Each row of a before or after table is a point. One or more steps were done to the points. Then noise was added and the rows were shuffled. The steps act on columns, c1 being the first. What was done? A step turns or swaps two columns, mirrors them in a line or flattens them onto one, adds a multiple of one to another, or multiplies or shifts one. Angles are multiples of 10 degrees, from the lower column toward the higher: turns from -170 to 170, lines from 10 to 170 but not 90. Use the fewest steps. Two steps may share a column if one is a turn and the other turns, adds or multiplies; they go together, in the order done. Otherwise the lowest column goes first.

Before, 8 rows:
[[ 25 -41  -3]
 [ 17   8 -10]
 [ 34  16 -27]
 [-19 -11 -10]
 [ 33  36   9]
 [-52   7  43]
 [ -4  19  14]
 [-45 -27  49]]
After:
[[-53 -12  15]
 [  7 -45 -43]
 [-20  -2 -51]
 [-51  23   2]
 [  3  20 -23]
 [ 48  19 -31]
 [ 37   4 -66]
 [ 19   0 -48]]
Steps: turn c1 and c2 by -20 degrees; shift c3 by -40

Before, 10 rows:
[[  1 -14   9 -23]
 [  2  28  67  39]
 [ 27  24  42  54]
 [-12  19  67  -2]
 [-23  -6  16  19]
 [-20  25  13   1]
 [ 21 -17  33   9]
 [ -8  -8  21 -19]
 [-16   8 -21   9]
 [-23 -19  28 -10]]
After, 10 rows:
[[ 60  16  -8  -5]
 [ 20  68  20  10]
 [ -4  22  -7  20]
 [-26   9 -16  21]
 [ 27  27 -19  22]
 [-27  34 -17 -19]
 [ 38 -22  10  -1]
 [ 36  11  25  10]
 [ 36  66  30 -35]
 [  5  43  25 -60]]
Steps: turn c1 and c4 by -150 degrees; multiply c1 by 2; swap c2 and c3

Before:
[[-20 -15 -33 -30  37 -59]
 [-25 -18  41  24 -42  24]
 [ 29 -10 -14  30 -45   9]
 [-45  35  22 -14  13  15]
 [-12  18 -20  -5 -40   8]
 [  1  51 -42  51 -12   1]
 [-36  -8   4  -5 -41 -10]
 [-32 -16  13  33  16  22]
 [-25  -1  -6 -44   3 -16]
 [  5  -1  -4   0  40 -55]
 [  6  19   8 -24 -24 -32]
 [-16 -24  29 -10 -10  14]]
After, 12 rows:
[[ -6 -49 -24 -41   3  23]
 [  0  53  30  22  16   2]
 [-31 -25  -4 -30  41  12]
 [ -8  48 -13 -49  23 -33]
 [-54  21  37 -60 -31 -33]
 [-29  41  11 -29 -39 -41]
 [ 28   1   4  -4  45  -7]
 [-23  -6 -20 -45 -16  41]
 [ -4 -54 -46  -6  31  39]
 [ -7   5  16 -41  48  10]
 [-31  -6   6 -75  -3  -1]
 [-14 -46 -14   6 -18  38]]
Steps: turn c1 and c6 by -40 degrees; add -1 times c6 to c2; turn c3 and c5 by -170 degrees; shift c4 by -30

Before, 11 rows:
[[-11   9 -16  -7 -19  42 -41 -35]
 [-15   8  17  15 -24 -32  28  26]
 [ 40 -19  27  -7   3 -29  38   2]
 [ 26  -2  25  26  13   1  52   2]
 [  2   7 -11  11 -29  -2 -34 -43]
 [ -5  -6  -4  40   4 -22  -1  -5]
 [ 38  15   3   7 -31  32 -38 -27]
 [ 56 -30 -26  -1  15  27   5  16]
 [ 11 -15  36  39 -20 -25  27  22]
 [ 10  27  41  22   9 -47  20  27]
 [ -4  33 -31  24 -40  -6 -10 -24]]
After:
[[-17  17  13   0 -35 -42 -33 -13]
 [-75   5  42   9  26  37 -25  14]
 [-65  39 -39  37 -15  -3 -37 -21]
 [-67 -11  20  41  -2  25  -2 -16]
 [-46  29  90   9  15  48   7   9]
 [-39  -3  68  17  54  -5  10   4]
 [-68   6 -37   0 -38 -49 -19 -16]
 [ -7 -25 -50   9   4 -20  15  23]
 [-54   7 -11  17 -38 -20 -33 -40]
 [-19 -17  48 -15  34  25   1  -7]
 [-50 -17  97  27  27  29 -15  14]]
Steps: shift c1 by -60; turn c3 and c4 by -20 degrees; multiply c3 by 2; swap c5 and c7; mirror c6 and c8 in the line at 80 degrees

Before, 11 rows:
[[ -1 -20   4   6 -27  18  13  19  22]
 [  1 -20   7  17 -22   7 -11  -2   0]
 [-29  41   3  18  -4   1 -16  74  -7]
 [-15 -30  -8  -8 -13  -1  44 -32   4]
 [-11  14 -40   7 -30  -5 -19  -6  22]
 [-25 -20   1 -39  10  18 -12 -31  22]
 [ 19   2   4   8   5  50 -13 -29 -16]
 [ 13 -28  -2  29   2  51  40 -23   9]
 [ 38 -12  -3   0   5   8  -6 -24  13]
 [  7 -37 -17  -3   9  32  -5  -4  -5]
 [ -6 -25  -1  16   4  -6  -7 -21  23]]
After, 11 rows:
[[  9  82 -18  36 -43  33  -2  -2  -8]
 [-14  75 -10  35 -11   2  -5 -23   9]
 [ 20  -9   4  47  -3  49  -5 -30 -21]
 [ -6  57  -2  57 -28  -5  -4 -21  27]
 [ 39  27  -4  38 -14   9  -2 -25   1]
 [ -2  55   6  46   8  18   6  19  25]
 [ 12  65  -3  69 -27  51  -2 -14   8]
 [-20  41   1   0 -25  18  -5 -31  30]
 [-28 -94   2  56  39   2   9  70   2]
 [  2  56   9  56   5   7  -1  -5  -1]
 [-13 -23 -40  48  36  -8  -1  -9  25]]
Steps: add -0.3 times c1 to c9; multiply c2 by 2.5; turn c2 and c5 by 160 degrees; shift c4 by 40; flatten c7 and c8 onto the line at 80 degrees

Before, 9 rows:
[[ 22 -24 -17  14   0 -12  23  10 -20  -7 -18]
 [  9  26 -23   6  34 -13 -10   7   2   5  26]
 [ 17  11  11 -11  14  13  -7  -3   6  -2  34]
 [  5  -5  -2  20  29   9  11   1 -17   7 -32]
 [ -4  23 -12 -15  17   2   6  22   2   4  19]
 [-14  24  46  30  45   4  32 -38  16  62  -2]
 [ 20  -1   4   5   5 -14  -1  12  -3   5 -21]
 [ 10  14  -2  33   6  -6  16  -4 -33  21 -27]
 [  9  -7  25  16  14 -17  12   8 -23  -9  -4]]
After (9 x 11):
[[ -4  23 -29  15  18   2  -4  -9   3 -21  22]
 [ 17  12   0  17  14  13  -8  -1   6   4  18]
 [  9  -7   6  -4  13 -17  15 -16 -23  -2 -19]
 [ 20  -1   0 -30   4 -14  -1  -2  -3 -13 -16]
 [  5  -5 -33 -26  29   9   0   7 -17  -4 -31]
 [-14  24  -9  18  45   4  31  95  16   2 -25]
 [  9  26 -50  21  34 -13 -30   1   2  -9   1]
 [ 22 -24 -24 -27   0 -12  16 -14 -20  -6 -24]
 [ 10  14 -13 -20   7  -6  12  26 -33  -6 -43]]
Steps: add -0.7 times c1 to c11; turn c4 and c11 by -70 degrees; add -1 times c5 to c3; turn c3 and c7 by 20 degrees; turn c8 and c10 by -120 degrees; multiply c8 by 1.3

Before, 10 rows:
[[  9  15  45  37  15 -14   6 -49  -4  -6  43  30]
 [-19   0 -13   3  -6  -1  20 -38 -36  44  25  15]
 [ 59 -33  11 -15 -13  18 -34  29 -22  -4  24 -42]
 [ 42  37   7 -39  16  25  -2 -20 -17  20  23  17]
 [ 43   8 -26 -27  36 -21  45  34 -11  20 -15 -24]
 [ 36 -40  37   1  -3 -27 -19  35  20 -38  -2  41]
 [ 45 -48 -29  -1 -30  19   8 -42  37  23   8  35]
 [-18  36 -35   7  -4 -14  48  24  30  20 -16 -17]
 [-25   1   6  38  47  53  49 -26  34 -12 -33  -3]
 [-11  34 -40  31 -18  -3 -25 -30 -16  20 -27 -23]]
After, 10 rows:
[[-32 -33 -34  -3   8 -27  14  53  52   7  15  16]
 [-28 -27  21   3 -25  45  -5  10  30 -13 -23 -50]
 [-41   3  26 -28  37 -12 -13 -44   6 -28  43 -11]
 [-43  28  20 -39  -1 -30  19  30  -4  16  -3  12]
 [  6  17 -33  30  28 -21 -33   3 -20  -7 -25  37]
 [-59 -18  -7 -17 -19  -2  26 -45   3  13 -35   4]
 [ 26  20 -23   3  33 -11 -15 -36  22 -22  55  -6]
 [ 28  -5  49  37  13  -8 -29  11  25  49  49  20]
 [ -5   8  39  43 -30  18  45  55   1  -9   9  22]
 [  5   2  -7  -2   5 -37  19  37 -43 -13  15  21]]
Steps: mirror c1 and c9 in the line at 80 degrees; multiply c2 by 0.7; turn c3 and c5 by -60 degrees; turn c6 and c10 by 110 degrees; swap c7 and c11; turn c8 and c12 by -130 degrees

Before (10 x 14):
[[  9  -2  48   6  32   9  -7 -52  27 -32  12  20  22  -4]
 [ -7 -43 -18  -4  23   7 -12 -16 -23   8  22 -56  12 -29]
 [ 15 -20   0 -37 -24  -1  27 -16 -11   4 -33  52  21   6]
 [ 57   2  15   4 -12  31   5  27 -21  16 -19  -5 -17  -3]
 [ 16  -3 -23 -42 -24   7  54 -10 -41  43   8  10 -22 -26]
 [-14  10 -25  -9  -7  15  -3  14  -8  22 -12  27  11   5]
 [ -4   4  23 -34 -21   9  39 -20   1   8  -6 -11  26  -4]
 [ 40 -10 -32  26  38  20  28  11 -16 -41 -31 -19 -23 -32]
 [ 42   9  -5  22  33 -19  -4  21 -25 -23  17 -17  13 -40]
 [  3 -10  17   2  -9   9 -12 -62  56   1  31  18  70  25]]
After (10 x 14):
[[ 19 -47  42  11 -24 -31 -44 -12  40  50 -28  49 -34  -8]
 [-12  69  12   8  22  -2  21 -15  43  11  -7 -91  -1 -32]
 [ 57 -33  -9  31 -14   5  -9  31  20   7 -51  12 -17  10]
 [ 38 -48   3 -17  31  11   7  23  14 -21 -15 -65 -14 -38]
 [ 13  37 -50  -8  30  34  -8 -48 -24  -9 -23 -24  17 -18]
 [ -9  -6 -10   2 -17  -2 -43 -24  -4  37 -37  18  23 -15]
 [  3  91 -22  12 -15   1   1 -67 -46  -1   1  30  71 -11]
 [ 41   3  37   5  40  46 -14  14  19 -23 -60 -75 -28 -16]
 [-12 -34  18  18  -7  -7  14  12   1  16 -41  41  13  -1]
 [ 15  29  12 -15 -24  -2 -29 -14  22  37 -62  92  21  -4]]
Steps: turn c2 and c9 by -150 degrees; multiply c2 by 2.5; turn c3 and c7 by -160 degrees; turn c6 and c10 by 60 degrees; turn c4 and c10 by -70 degrees; add -1.5 times c5 to c12; shift c11 by -30; turn c13 and c14 by -30 degrees

Before (9 x 18):
[[ 19  17 -46  42 -20 -20 -10   3  -6   2 -20  13  89 -24 -24 -19  12   9]
 [ 21  23 -43  41 -26 -18 -31 -13 -12 -17 -14  19 -30  17 -14  35 -24  -1]
 [ 24   1 -32 -25   4 -32 -27  18  -1 -17 -65  19 -46 -26 -15   0  30 -27]
 [ 20   1 -34   2   1 -29 -14   4  -8 -18  17   9 -44 -19 -35  -9 -12 -20]
 [-14  15 -41  39  12  -2  -4   0  14 -17  10   6 -11 -27 -31 -15  28  70]
 [ 17   5 -11  38 -27 -34  14  10 -13 -12  14 -35 -41  59 -20 -19 -22   8]
 [-11  17 -41  35  16 -34  90   2 -16  32 -14   5 -48  80 -29  19  -6 -26]
 [-10  -5 -43  11  -8   7 -31   2  19  23  11  11 -25  11   3  22  24  -2]
 [ 24 -13 -25   0   9  72 -25  -9  -3  75 -13  -9 -42 -16 -11 -28  28  14]]
After, 9 rows:
[[ 30   2  19   4  -2  24 -15  27 -18   7  25 -44   9  13 -35  14  -1 -18]
 [-44 -13   7   0 -20 -45 -24  27  59  85   0 -41  -9   3 -11   2  39  16]
 [-33  19  21  34  31  34  90  32 -16  15 -41 -48   6 -66 -29  -8 -14 -28]
 [ 10  16  25  42 -17  17 -13  39 -11  20 -12  88  11  32 -25   6  21  10]
 [ 18   2  14  37  56  32  11   6 -18   3 -30 -43 -36 -19 -21  28  -5   8]
 [ 30  19  12  40  12  18 -28  44  -7  10 -29 -29  20   8 -12 -13 -40   1]
 [-23  -6  22  13  17 -22 -31  38  -8   8   1 -22   8  -3   1 -32   3  -5]
 [  7  17  21  40 -17 -10  -5  35  -9 -24  25 -12   5   8 -31  -8  31  70]
 [ 29   1  31 -24 -58  22 -27  20 -26   8 -38 -46  18  13 -17 -21  22 -26]]
Steps: turn c1 and c10 by 50 degrees; multiply c10 by 1.3; turn c3 and c8 by -120 degrees; turn c5 and c14 by -130 degrees; turn c5 and c11 by -40 degrees; turn c6 and c9 by 130 degrees; swap c12 and c13; mirror c16 and c17 in the line at 110 degrees

Before, 13 rows:
[[  7  -8  -2 -24 -10  16 -16   4  14  -5  14  10 -32   1  24 -11   7   0
   25  14]
 [-27  -9 -17   3 -12  18   1 -35 -12  24   6 -15  78   1  22   2   5  15
   25  15]
 [ -8 -14   2  26 -13  -3   0  -3 -24 -19  21   8 -15  16  17 -31  10 -16
    6  14]
 [ 13   7  -6  25 -14  -9 -15 -14  29  24   4   7 -11  13  24  -1   3 -95
   24  -2]
 [  3  -6 -13   0   8   4  19   7 -36   0   9 -16  -6   9  25  -2  -5  10
   20  -2]
 [ -9 -13 -14  -4   6   0  55 -10 -33  -3   7  13 -25   2   4  -5  -8  19
    6  27]
 [  2  -6 -16  15 -18  -5  25 -11  29 -13  29   6 -28 -65  -6  -4  -6  -1
   19  24]
 [ -4  -9   0 -38  -7  15  14   2 -32  20  39  -2   9   5   1   2 -13 -24
  -15  13]
 [ 20   7  19  -1  15  15 -14   4 -11  19  15  12  -5  -3  -5   3 -14   0
   26  -6]
 [ 17 -17   0   7  77 -28 -14  -4 -33  24  26   8 -15  16  -3  -2 -17  15
    9  -4]
 [-18  -5  -6  -1  -9  14 -12   2  -1  24   7 -12 -22 -14  -5  -6 -13  22
   22   0]
 [ 15  -6 -18  -7 -14   5   8   4 -15   1  11   0 -27  18  -9   1 -17   6
  -17  -5]
 [ -2  43 -15  21 -20  -4 -17  -4 -34  18   8   4 -29  -8   1   8 -15  -3
  -37  -5]]
After (13 x 20):
[[ 16   6  -6  -7 -14   5  28   4 -24   1  11   0 -26  17  -7   1 -17   7
  -17  -5]
 [ 17   8   0   7  77 -29   1  -4 -57  24  27   7 -15  16 -16  -2 -17  15
   10  -4]
 [ 13 -14  -2  25 -14  -9 -70 -14  43  24   4   8 -12  13  23  -2   3 -95
   23  -2]
 [-19  -3  -2  -1  -8  14   7   1  -6  24   8 -12 -23 -14 -17  -7 -13  22
   22  -1]
 [ 20  12   7  -1  16  14   5   4  -6  20  15  12  -5  -3 -20   3 -14   0
   26  -5]
 [  2 -24  -5  15 -18  -6  28 -11  30 -13  28   6 -28 -65  12  -5  -7  -1
   19  24]
 [-10  12  -5  -4   6   0  17  -9 -54  -3   7  14 -25   2  54  -5  -8  20
    5  26]
 [  7 -15  -1 -24  -9  16 -69   4   9  -5  14  10 -32   0  22 -11   6   0
   25  15]
 [ -8   4   1  26 -13  -3 -44  -2 -44 -19  21   8 -15  16  26 -31  11 -16
    6  14]
 [ -4  14   0 -39  -8  14   5   2 -49  20  39  -2   8   5  13   1 -12 -25
  -15  13]
 [  2  19  -6   0   8   4 -55   7 -50   0   9 -15  -6   9  55  -2  -5  10
   20  -2]
 [ -3  55  -6  21 -21  -3 -12  -4   3  19   8   4 -30  -8 -14   8 -16  -3
  -37  -5]
 [-27   0  -6   3 -12  17 -57 -36 -24  24   6 -14  78   1  33   2   5  15
   25  15]]
Steps: turn c2 and c9 by 40 degrees; multiply c9 by 1.6; multiply c3 by 0.4; multiply c15 by 3; turn c7 and c15 by 60 degrees
